Each row of a before or after table is a point. One or more steps were done to the points. Then noise was added and the rows were shuffled. The steps act on columns, c1 being the first. What was done? A step turns or swaps two columns, mirrors them in a line or flattens them onto one, adds a multiple of one to another, or multiplies or shifts one. Angles are multiples of 10 degrees, from the lower column toward the higher: turns from -170 to 170, lines from 10 to 170 but not 90. Use the fewest steps. Two steps may share a column if one is a turn and the other turns, adds or multiplies; they go together, in the order done. Otherwise the lowest column goes first.
In the rows, 128 means zero.

Before:
[[131,209],
[150,89],
[114,117],
[112,121],
[133,152],
[65,133],
[131,120],
[146,65]]
After:
[[147,129],
[134,83],
[144,129],
[173,173],
[132,123],
[73,188],
[103,144],
[156,65]]
Steps: mirror c1 and c2 in the line at 110 degrees

Before:
[[88,120,134,187],
[66,114,138,177],
[154,164,167,127],
[117,157,200,115],
[136,117,141,188],
[97,128,118,147],
[183,129,183,103],
[113,128,174,101],
[119,126,93,182]]
After:
[[115,131,141,188],
[135,114,173,100],
[132,120,94,180],
[143,102,118,147],
[101,177,183,105],
[146,67,137,178],
[160,133,199,116],
[140,91,135,186],
[145,166,167,126]]
Steps: mirror c1 and c2 in the line at 60 degrees

Before:
[[181,144,155,158,79,83,94,134],
[80,210,145,146,164,144,65,155],
[136,160,140,144,196,78,131,118],
[107,175,137,158,169,139,123,196],
[106,154,192,132,129,105,90,147],
[140,173,141,105,126,150,81,89],
[152,139,124,104,205,139,91,156],
[144,103,192,148,151,131,194,149],
[105,162,164,157,155,82,138,109],
[105,156,103,140,119,128,78,125],
[130,132,165,201,133,113,121,133]]
After:
[[153,156,105,141,122,126,78,125],
[67,153,110,128,140,105,81,113],
[64,101,145,118,128,132,194,92],
[116,173,138,122,114,150,93,169],
[89,132,130,145,84,112,113,72],
[101,143,181,183,123,85,71,117],
[118,176,107,101,152,139,128,50],
[93,162,107,112,90,80,114,112],
[129,137,153,46,147,138,95,106],
[116,159,136,70,96,78,107,107],
[110,212,78,98,129,144,72,90]]
Steps: turn c1 and c3 by 90 degrees; turn c4 and c5 by 70 degrees; turn c5 and c8 by -130 degrees; add 0.5 times c6 to c7

Before:
[[126,125,121,128,151,76,172,153,102,127,150,128],
[170,81,137,114,93,187,84,181,139,94,133,177],
[166,99,189,162,81,139,66,154,133,61,103,184],
[143,86,161,122,155,91,146,82,69,122,179,130],
[82,111,119,149,130,116,141,126,65,156,143,151],
[105,132,134,91,146,123,144,117,56,109,76,141],
[193,103,193,155,87,185,128,154,125,102,92,195],
[163,39,176,155,128,111,117,139,108,128,118,112],
[115,120,107,144,193,107,140,88,105,143,129,129],
[123,124,80,131,108,107,161,91,83,125,124,116],
[127,124,159,144,145,119,129,120,98,145,173,69],
[76,124,131,92,122,107,164,91,122,141,109,147],
[154,119,138,120,144,70,115,107,82,184,148,117]]
After:
[[81,107,117,110,126,110,134,128,63,220,147,152],
[161,40,174,151,128,108,92,118,107,148,104,154],
[154,121,143,140,137,51,106,149,83,232,143,117],
[124,124,79,138,121,104,157,164,82,167,139,129],
[166,102,184,81,107,143,57,103,134,60,84,174],
[72,124,130,97,124,101,161,164,120,151,106,96],
[192,103,191,69,116,201,123,104,123,105,73,166],
[170,78,136,74,113,204,71,72,139,83,132,124],
[126,126,162,189,136,119,125,137,94,173,163,134],
[127,123,124,125,137,61,170,102,102,154,152,131],
[103,135,132,107,140,120,144,140,56,183,73,97],
[118,120,105,130,156,101,136,170,103,163,134,148],
[142,83,161,122,138,77,133,176,74,181,167,120]]
Steps: add 0.3 times c2 to c7; add -0.3 times c3 to c11; turn c4 and c12 by 80 degrees; multiply c5 by 0.4; multiply c6 by 1.3; multiply c8 by -1; add -1 times c9 to c10

Before:
[[167,145,130,124,146,135,112,136,104,113,110,146,137,128,113,154,153,118],
[143,111,119,125,115,103,94,136,119,106,145,124,103,136,116,104,136,151],
[146,151,141,132,132,139,119,124,118,112,105,133,145,143,138,139,125,145],
[140,136,86,106,126,151,122,111,107,133,146,134,157,114,106,131,127,158],
[124,129,129,143,111,105,120,121,147,123,132,115,123,134,125,127,141,117],
[147,120,146,139,138,152,136,122,121,125,122,143,145,134,125,138,111,132],
[132,156,140,124,169,143,110,149,106,101,126,138,150,140,132,125,119,127],
[122,105,91,110,128,156,120,103,140,122,129,153,159,105,102,144,156,153],
[119,135,130,141,122,115,124,142,122,131,136,124,92,144,128,128,146,150],
[120,118,124,141,131,93,102,116,138,144,127,127,137,123,132,123,131,139],
[114,108,125,146,144,110,118,141,130,111,126,96,124,116,138,114,163,137]]
After:
[[125,136,124,144,130,125,120,121,116,123,112,116,123,134,125,119,192,118],
[119,125,136,142,133,121,102,116,120,144,122,127,136,123,132,112,125,137],
[167,143,122,124,158,138,112,136,134,113,157,146,137,129,113,153,119,120],
[147,126,113,139,118,134,136,122,130,125,137,143,146,134,125,145,76,138],
[119,141,133,141,140,126,124,142,137,130,125,124,92,143,127,123,170,150],
[143,110,145,125,128,117,95,136,146,106,121,124,102,136,116,99,173,146],
[141,125,178,107,127,132,123,111,156,133,128,134,157,113,106,138,132,142],
[122,96,171,111,153,137,120,103,120,122,119,154,159,106,103,151,170,139],
[146,153,121,132,128,133,119,124,121,113,152,133,144,143,138,141,113,148],
[115,117,134,145,165,120,117,142,125,111,128,95,124,116,137,110,138,136],
[133,155,117,124,140,129,110,149,143,100,143,139,150,139,133,130,8,131]]
Steps: add 0.5 times c4 to c2; mirror c3 and c18 in the line at 80 degrees; turn c5 and c17 by -60 degrees; multiply c17 by 3; flatten c6 and c16 onto the line at 70 degrees; turn c9 and c11 by -140 degrees

Before:
[[77,42,88,99,85,143,78,179,101,133,135,94,134,79,156,187,122,68,126,145,91,114,82,125],
[157,168,123,99,150,123,139,119,114,101,119,72,123,157,115,91,142,166,113,136,112,144,150,151],
[119,143,147,99,126,106,111,247,105,122,153,126,112,121,124,205,69,100,167,128,174,124,98,126],
[116,75,123,93,81,137,135,190,88,197,97,101,118,109,121,237,121,40,150,135,86,99,119,101],
[146,179,131,99,151,117,108,161,122,125,137,120,121,119,153,108,163,124,88,128,115,100,175,140],
[176,206,129,149,158,112,124,119,88,75,106,128,128,97,161,156,133,141,105,128,133,192,165,125],
[126,189,153,128,171,131,140,135,128,105,159,104,128,170,144,138,172,86,106,145,70,145,175,112],
[139,163,143,148,189,137,109,147,100,105,100,147,74,133,166,135,145,130,119,153,116,155,147,133],
[158,163,167,119,137,102,116,132,124,81,140,109,96,141,128,133,153,126,113,141,158,121,140,95]]
After:
[[145,161,142,149,191,132,109,148,98,104,99,118,75,131,167,118,144,131,143,153,142,160,147,131],
[109,136,123,91,82,121,138,193,89,195,95,136,117,109,121,249,119,13,143,134,169,88,118,102],
[124,181,154,129,172,111,141,131,126,103,159,90,128,170,144,107,172,75,143,144,183,119,176,113],
[204,211,126,149,159,115,123,116,87,76,108,65,127,97,161,114,133,143,109,129,117,170,168,126],
[44,81,90,99,87,128,78,177,101,133,135,112,134,81,154,221,120,51,67,145,169,92,82,123],
[112,180,147,97,126,123,110,246,105,122,153,129,111,121,123,187,71,94,195,127,76,124,97,124],
[175,161,169,120,136,110,117,135,125,82,140,121,94,140,127,113,152,126,170,140,92,106,138,96],
[174,143,123,100,152,119,137,119,115,103,118,67,121,159,117,78,143,179,107,136,140,97,151,151],
[157,161,130,98,150,111,109,161,121,123,136,149,121,119,154,82,164,122,94,128,138,105,175,140]]
Steps: multiply c1 by 1.6; turn c2 and c16 by -30 degrees; add 1.5 times c3 to c19; mirror c6 and c21 in the line at 10 degrees; turn c12 and c22 by 50 degrees; multiply c12 by 1.3; multiply c18 by 1.3

Before:
[[137,132,159,138,98,92,128,83,110,146,108,128,54,151,112,166,181,108,101,139,74,153,133,78,133,200,109,146,127,140,155,127,114,156,143,97,133,135,136,157,71,147,116,141,109,123,154,136,146,157,137,120,121,62,132,121,115,198,156,101,113,132,131,121],
[138,127,141,121,153,148,103,112,109,138,178,146,146,139,141,136,102,134,122,117,139,180,102,215,133,135,117,119,132,117,121,138,145,153,103,134,142,130,120,123,144,165,120,136,136,160,102,82,167,151,158,91,105,156,167,123,147,83,105,165,128,131,130,181],
[132,135,183,81,161,153,174,111,94,195,123,117,102,120,112,114,112,104,107,150,140,114,160,159,163,64,117,141,158,127,136,118,110,141,166,68,182,143,143,196,167,148,161,123,210,134,174,128,137,118,51,137,214,146,106,70,137,114,111,146,133,78,150,159],
[88,90,122,147,86,161,100,107,121,111,113,125,161,144,125,154,125,143,179,104,108,187,137,165,147,86,99,132,110,99,122,161,126,110,146,111,113,127,122,138,135,98,128,140,119,111,107,96,169,124,144,78,126,163,152,93,150,73,111,176,103,95,111,200],
[113,156,197,125,115,89,135,113,94,108,95,111,128,169,131,189,189,119,109,98,120,178,127,96,152,153,141,167,122,141,119,115,123,140,174,95,144,126,122,160,87,100,112,114,105,83,143,124,113,170,135,152,115,73,116,119,74,163,154,95,77,191,113,102],
[179,146,182,147,80,90,86,119,97,113,89,126,77,156,127,177,175,122,77,139,91,155,165,39,159,115,131,147,113,119,153,124,129,141,116,107,137,142,177,140,87,114,49,68,89,83,133,136,125,164,149,126,109,80,88,167,76,171,168,116,84,167,95,80],
[140,141,180,55,138,147,149,64,128,186,115,73,125,118,104,115,97,124,113,150,150,118,148,121,163,100,101,120,150,147,134,147,48,144,132,102,182,126,113,136,141,134,112,118,194,145,143,124,132,128,78,146,225,123,51,80,126,130,116,159,211,77,129,140],
[139,114,156,64,141,101,178,86,129,208,129,110,156,113,104,103,118,109,56,146,128,126,158,185,182,95,134,133,152,131,163,111,92,106,182,111,162,115,140,140,155,96,132,128,201,131,150,164,97,152,84,175,213,105,82,84,115,116,102,195,168,39,178,159],
[102,110,120,78,137,174,113,117,110,161,113,119,131,153,141,117,121,159,150,80,146,165,119,181,148,115,124,128,99,99,73,166,155,143,127,131,143,166,166,104,143,96,103,169,106,158,108,96,173,128,162,46,96,126,188,115,163,84,111,169,103,132,137,201],
[141,112,141,119,130,163,75,119,167,139,149,162,115,111,139,126,92,151,137,100,178,131,111,164,143,135,119,111,107,87,74,153,135,116,147,115,124,121,135,123,161,104,110,157,112,134,97,96,166,154,166,83,145,139,151,148,169,46,137,131,98,118,113,197],
[150,85,124,137,112,128,115,101,131,115,150,151,133,125,147,143,143,183,180,120,150,194,107,175,135,102,123,125,101,69,67,150,124,142,135,117,125,158,157,142,171,100,138,124,107,154,117,132,175,155,150,76,76,132,149,84,145,62,135,153,151,132,124,194],
[166,132,203,153,119,41,109,104,123,107,55,70,108,146,124,148,172,131,110,140,91,123,135,78,156,123,103,173,92,149,158,66,156,129,163,126,131,86,128,164,90,157,78,100,73,111,162,132,138,159,172,129,91,58,99,152,85,172,132,112,108,144,78,114]]
After:
[[152,86,121,136,111,128,121,136,131,117,151,150,129,120,156,139,143,186,178,105,152,194,93,174,133,102,127,127,101,65,67,147,119,146,132,120,129,161,105,195,172,106,133,117,109,154,119,129,176,151,151,81,75,130,151,87,140,108,135,158,145,130,125,189],
[91,92,118,149,84,160,105,145,119,108,111,125,163,148,119,158,125,147,183,65,108,182,122,167,146,84,98,128,111,96,117,164,129,107,146,112,111,124,82,177,137,96,127,123,118,113,111,95,170,128,140,78,127,164,151,89,154,93,110,120,103,95,110,199],
[143,139,178,54,139,147,146,187,130,184,120,72,129,113,90,118,96,124,111,177,154,115,103,123,161,101,104,118,151,143,134,147,50,144,133,107,183,126,100,133,141,136,111,131,192,144,141,120,132,126,79,144,222,124,50,80,124,134,119,109,208,78,129,139],
[141,124,139,121,156,151,102,121,104,136,180,145,145,147,152,131,100,136,118,104,137,181,93,214,133,130,115,119,133,118,121,135,143,152,102,139,143,133,91,165,142,166,124,108,142,158,104,80,167,152,159,94,102,157,169,125,144,102,104,116,127,132,138,181],
[176,141,184,144,77,92,84,160,92,110,89,123,76,167,128,173,177,122,75,154,92,156,152,41,164,115,133,144,117,117,149,121,128,144,119,113,138,140,137,111,86,116,49,147,88,79,134,136,130,166,148,131,109,82,90,166,74,200,168,173,84,165,95,77],
[165,131,199,153,124,41,107,150,116,107,54,73,103,149,124,145,180,131,112,159,90,125,115,81,155,124,108,172,88,146,162,66,155,132,157,124,131,79,149,112,89,158,74,176,72,110,167,130,142,160,168,126,92,59,100,146,88,166,134,123,109,143,81,116],
[128,139,191,82,158,151,170,157,91,190,122,122,104,114,103,112,113,103,105,184,140,115,147,156,160,63,117,140,163,123,132,116,114,139,167,65,184,139,110,167,168,145,160,185,213,137,173,123,136,113,50,137,211,146,107,74,145,128,112,147,130,72,150,160],
[100,111,120,78,134,177,113,129,114,164,111,111,133,163,147,114,118,159,145,11,148,170,117,181,144,114,127,124,100,95,69,167,152,144,132,129,148,163,87,144,145,100,106,97,109,159,101,98,175,123,161,42,90,126,186,114,166,71,112,165,101,127,132,203],
[137,106,139,120,133,165,79,124,163,136,149,165,114,104,145,126,92,145,140,59,178,131,108,167,139,133,119,108,105,90,77,155,136,117,145,116,126,118,124,189,167,105,112,98,115,136,98,92,174,153,173,82,143,140,153,152,172,72,141,136,98,115,113,199],
[115,153,197,124,118,93,136,141,94,112,88,105,129,187,127,188,191,115,107,53,121,178,121,96,155,157,144,169,126,144,122,116,122,135,173,99,138,127,156,114,86,103,111,174,107,86,142,120,108,168,137,154,111,74,114,121,70,154,151,124,77,189,114,106],
[142,135,159,136,100,93,131,168,111,150,99,124,56,158,97,166,176,110,98,156,76,152,103,78,134,201,115,146,130,138,159,129,117,154,140,93,135,137,156,71,73,148,117,176,110,124,153,135,148,154,141,114,123,66,131,125,114,139,155,133,109,131,137,120],
[135,112,157,62,143,101,176,175,126,209,127,108,159,114,88,102,112,106,57,174,129,128,119,185,188,93,138,131,151,135,161,112,89,107,173,105,158,110,58,143,155,96,134,139,204,132,149,167,98,157,83,173,215,105,88,80,116,122,108,144,169,38,177,160]]
Steps: mirror c8 and c23 in the line at 70 degrees; multiply c14 by 1.3; multiply c15 by 1.6; multiply c20 by 2.5; turn c39 and c60 by 90 degrees; turn c44 and c58 by -70 degrees; turn c40 and c44 by 70 degrees

Before:
[[135,113,89,103,134,129,92,135,117,120,94,150,76,119,103,152,104,101,142,143,142,124,111,131,104,151,135,137,137,116,169,124,126,130,143,163,141,174,120,111,134,164,180,121,121,134,189,115,119,139,106,113,126,133,197,133,102,122,66,114,139,121,112,96],
[127,123,116,90,136,114,144,125,135,94,190,151,96,120,140,121,146,138,152,155,148,103,154,122,133,164,169,144,107,156,122,113,119,127,83,148,118,80,116,99,151,165,159,136,104,107,97,107,175,123,111,132,143,93,114,113,131,129,151,169,111,81,111,87],
[137,142,84,138,121,144,122,154,145,99,133,160,123,128,132,116,148,127,162,162,106,123,101,122,119,155,136,110,133,107,113,129,103,122,130,154,121,168,131,86,135,164,55,60,110,116,95,134,115,114,144,104,69,123,125,125,102,109,159,132,194,86,241,90],
[149,142,70,156,115,121,122,155,120,125,124,186,134,114,114,117,137,135,128,127,78,127,112,103,122,106,171,115,113,119,147,94,123,190,93,147,108,83,108,116,125,134,176,125,142,125,130,145,107,136,114,112,145,134,120,144,142,118,130,126,114,144,108,104],
[149,150,79,130,126,119,141,159,125,129,114,100,132,126,101,116,189,133,146,105,82,104,173,119,91,168,14,147,125,163,114,117,115,130,108,139,122,135,121,130,134,44,174,133,91,126,116,153,116,126,107,120,122,110,148,105,141,106,154,185,139,164,136,241],
[152,122,91,148,122,141,185,72,184,139,127,158,122,152,128,135,121,133,133,118,104,109,106,174,107,173,177,148,168,178,116,109,161,117,137,167,150,171,132,125,134,115,179,119,69,112,93,152,110,132,105,111,155,103,122,97,108,126,116,150,115,134,133,226],
[62,131,126,156,149,111,95,144,110,132,122,176,133,121,144,130,101,114,142,137,69,143,146,105,131,93,166,105,116,109,113,137,150,195,134,144,115,150,234,142,123,167,131,122,135,112,93,144,134,106,141,122,86,123,132,125,108,110,148,116,141,162,108,103],
[148,128,138,157,151,132,117,161,115,104,102,145,118,118,98,174,106,135,133,112,249,176,108,135,136,166,144,144,121,127,113,120,199,145,84,65,128,128,111,145,166,96,161,118,70,109,94,142,141,113,116,118,139,122,122,142,120,153,170,123,148,168,110,87],
[151,135,103,140,149,130,93,128,138,141,91,122,132,152,97,131,114,111,135,129,97,93,106,142,104,135,150,145,143,114,138,94,134,180,94,134,135,156,97,143,173,116,77,133,116,107,105,142,186,75,124,108,119,128,132,138,155,154,128,104,114,160,109,139],
[157,142,85,126,131,158,106,148,124,137,87,188,127,118,110,117,155,133,129,242,115,215,124,105,134,148,144,56,122,183,155,144,108,117,219,136,112,149,131,130,177,72,161,69,124,105,169,149,109,103,109,114,160,99,127,144,147,116,132,107,116,164,119,103]]
After:
[[106,130,126,157,146,110,95,188,112,133,121,177,133,122,160,129,102,112,141,113,68,144,149,105,132,92,164,105,113,129,112,139,100,196,136,141,116,149,236,143,126,165,130,119,135,111,94,142,134,63,140,124,87,124,131,125,108,109,142,114,142,163,106,104],
[138,112,89,104,134,127,91,98,118,121,96,150,77,118,77,154,105,102,140,194,145,124,113,130,103,151,135,140,137,138,169,126,121,132,139,150,139,173,123,113,134,165,178,122,122,135,189,114,118,133,105,117,126,133,196,133,92,122,121,113,138,119,112,95],
[134,143,70,154,116,121,120,197,120,126,120,186,135,116,99,116,136,133,129,124,77,126,114,106,122,105,170,114,115,137,148,97,123,190,83,126,110,84,108,117,126,134,177,124,141,125,133,143,106,148,114,113,143,132,118,145,128,116,129,126,113,146,111,103],
[115,128,140,157,151,131,117,206,117,104,103,145,116,119,67,172,107,136,133,83,248,177,107,134,136,166,144,141,122,83,112,121,75,143,89,115,126,128,110,145,168,95,160,116,70,108,93,144,141,147,118,119,137,123,121,139,149,151,127,122,147,169,110,87],
[77,135,102,138,150,129,93,149,136,141,89,122,132,153,65,130,114,109,134,128,96,94,106,143,104,136,149,145,145,134,137,93,115,181,123,117,134,158,94,142,172,114,76,132,114,108,105,142,189,152,124,109,120,126,131,136,145,153,129,103,112,159,109,138],
[123,124,116,90,136,116,144,69,136,95,190,149,96,120,153,122,146,136,155,116,146,103,152,120,130,165,170,144,109,112,123,113,152,128,106,133,120,81,118,100,151,164,160,136,107,106,97,106,176,126,112,131,145,91,112,113,125,132,161,167,110,82,113,84],
[131,119,91,150,124,140,185,104,185,141,127,159,120,154,128,135,121,134,135,135,106,108,105,174,108,173,178,150,168,69,118,111,135,118,129,147,149,171,134,126,134,115,178,118,70,111,94,151,108,152,104,112,157,104,123,97,94,127,113,152,116,133,133,225],
[114,142,83,138,121,143,121,167,146,99,132,159,125,128,138,114,147,126,163,109,104,124,103,122,120,155,138,111,130,160,114,130,132,124,123,146,121,167,129,86,135,162,56,59,109,117,96,135,114,136,147,105,70,123,125,125,97,110,170,133,196,88,243,90],
[128,152,77,131,126,121,143,164,124,131,113,100,132,126,73,116,189,133,145,97,83,103,173,119,91,168,14,146,123,109,115,117,160,129,101,125,121,134,119,129,133,43,173,133,92,126,118,150,114,150,107,122,121,111,148,106,130,103,115,186,141,164,136,241],
[103,144,85,128,132,157,105,147,123,135,85,185,126,116,93,117,156,133,130,166,113,214,123,106,134,149,145,57,123,99,156,147,182,117,212,121,115,147,132,132,179,72,162,68,124,105,170,150,108,156,108,114,163,101,126,144,137,117,238,106,115,164,117,105]]
Steps: swap c1 and c50; add 1.5 times c4 to c8; multiply c15 by 2; turn c20 and c59 by 70 degrees; turn c30 and c33 by 140 degrees; add 0.5 times c49 to c35; flatten c36 and c57 onto the line at 120 degrees

Before:
[[152,115,120,114,117,130,109,133,115,153,89,113,157,104,123,113,152,150,142,150,114,155,161,134,125,107,95,113,146,140,147,136,127,100,113,166,154,160,135,104,128,137,132,142,137,115,138,170,121,117,129,152,120,127,92,94,117,138,102,131,116,104,127,148],
[134,125,83,126,152,118,92,107,147,153,160,129,110,129,103,148,112,95,155,92,141,132,98,107,166,93,161,104,84,96,103,123,150,145,148,124,98,160,91,84,164,121,162,98,140,104,87,99,172,132,124,135,126,118,96,161,128,142,142,104,138,118,136,104],
[130,105,101,111,123,141,120,115,159,151,154,165,148,161,100,108,127,122,117,95,98,164,114,111,181,164,159,124,112,118,111,140,151,133,92,149,127,140,143,130,175,134,171,134,120,125,91,110,148,156,113,109,120,116,99,127,130,111,104,101,130,129,143,141],
[154,123,121,126,102,121,87,144,121,171,117,119,145,110,107,112,138,162,139,166,109,136,166,140,156,121,133,128,138,103,125,146,86,115,135,159,147,126,95,113,124,148,110,155,133,104,138,133,115,136,133,159,118,108,97,93,120,134,112,131,108,107,129,156],
[148,128,156,125,144,129,140,121,135,128,101,103,106,114,139,112,130,122,134,137,150,171,151,126,107,162,101,144,136,158,126,125,131,129,99,130,158,136,119,130,116,145,87,96,95,154,123,137,123,112,148,163,156,162,119,135,119,125,103,160,136,157,110,115],
[141,136,138,145,164,87,161,96,152,139,122,114,89,118,154,137,98,115,164,142,152,103,146,137,118,148,103,136,136,140,105,74,139,129,109,119,141,118,107,125,126,133,121,81,91,149,151,132,107,122,142,164,164,184,167,141,114,156,81,163,142,139,117,110],
[137,118,141,119,121,101,146,129,132,158,119,110,80,113,154,122,102,119,123,159,135,126,133,168,116,131,105,144,118,141,125,103,132,137,105,109,173,154,131,157,114,141,138,114,89,149,137,136,100,106,166,161,159,138,130,137,133,103,71,146,134,162,106,108],
[121,159,85,108,151,108,69,90,163,135,163,123,121,167,121,161,85,99,163,111,128,125,98,77,161,110,141,114,95,80,90,110,158,168,151,122,115,147,72,92,154,67,146,98,149,120,97,127,146,136,110,129,127,106,98,153,117,170,129,110,143,112,161,101],
[143,117,127,123,115,147,98,139,123,156,108,101,149,113,105,129,121,165,129,155,113,139,155,140,146,115,91,127,152,124,150,146,123,92,121,147,130,109,119,121,124,127,107,125,126,86,163,139,140,123,121,124,116,106,107,94,131,137,104,138,107,125,126,150]]
After:
[[132,128,86,107,153,114,93,146,147,152,161,140,83,126,102,148,115,94,154,93,166,134,96,109,166,76,166,102,83,96,102,116,145,147,144,124,130,123,161,85,163,126,159,92,137,103,83,97,169,132,124,135,125,119,94,161,129,145,143,149,140,120,135,105],
[117,161,84,107,146,113,68,151,163,133,160,159,115,152,121,159,86,100,165,110,150,125,97,78,160,99,139,116,100,80,87,105,153,171,147,126,134,126,182,92,153,136,146,96,148,124,99,129,148,136,107,129,129,105,98,151,119,174,130,145,144,112,162,99],
[142,136,136,104,163,85,161,143,153,141,121,161,29,118,157,136,102,109,167,140,171,102,145,138,117,147,104,134,139,140,103,71,138,125,111,122,127,144,136,124,124,130,124,83,89,152,152,130,105,121,142,162,162,181,165,143,109,155,80,94,142,141,118,109],
[132,103,103,150,119,143,118,164,165,150,154,111,181,162,100,114,123,123,116,93,117,161,116,113,176,147,154,123,108,116,112,140,154,134,94,147,117,167,130,133,177,136,174,133,118,120,93,112,152,153,113,109,119,110,100,126,127,110,104,152,129,129,142,144],
[158,119,125,110,102,122,91,111,121,167,113,127,172,116,108,106,141,163,142,168,127,136,167,145,156,121,136,127,137,105,123,144,89,115,139,160,127,122,156,115,127,125,110,158,134,102,137,132,117,131,133,157,124,111,96,93,120,132,110,129,107,106,131,157],
[137,117,137,139,122,101,146,117,130,156,119,144,10,117,149,119,101,122,123,156,151,127,133,165,117,109,102,148,117,139,124,103,135,138,117,109,122,145,133,158,117,124,139,119,91,151,138,136,101,106,166,163,162,132,130,138,133,104,71,111,132,162,106,106],
[144,117,131,129,111,147,95,103,120,156,110,142,181,110,106,129,122,166,129,157,132,136,155,138,145,134,90,124,150,125,150,146,122,91,123,147,129,105,136,122,122,125,106,127,125,87,163,139,141,125,121,122,119,107,106,94,129,141,104,120,105,122,125,147],
[147,130,157,126,147,125,140,117,132,128,102,154,73,120,139,111,131,124,132,138,171,169,155,126,108,145,100,144,134,161,126,124,128,129,107,130,124,162,139,132,116,128,88,96,93,157,121,138,122,116,151,160,156,161,118,137,121,125,105,96,137,159,109,117],
[151,113,123,143,119,128,105,117,119,154,89,138,202,107,120,116,155,149,140,150,134,156,166,134,126,92,95,117,149,141,151,135,126,97,115,166,130,135,132,102,129,128,135,136,136,114,136,170,122,111,126,151,120,129,96,97,113,137,100,125,113,105,124,152]]
Steps: turn c4 and c39 by -140 degrees; turn c8 and c12 by -140 degrees; multiply c13 by 2.5; flatten c14 and c42 onto the line at 10 degrees; shift c21 by 20; turn c26 and c38 by 50 degrees; flatten c35 and c37 onto the line at 10 degrees; multiply c60 by -1
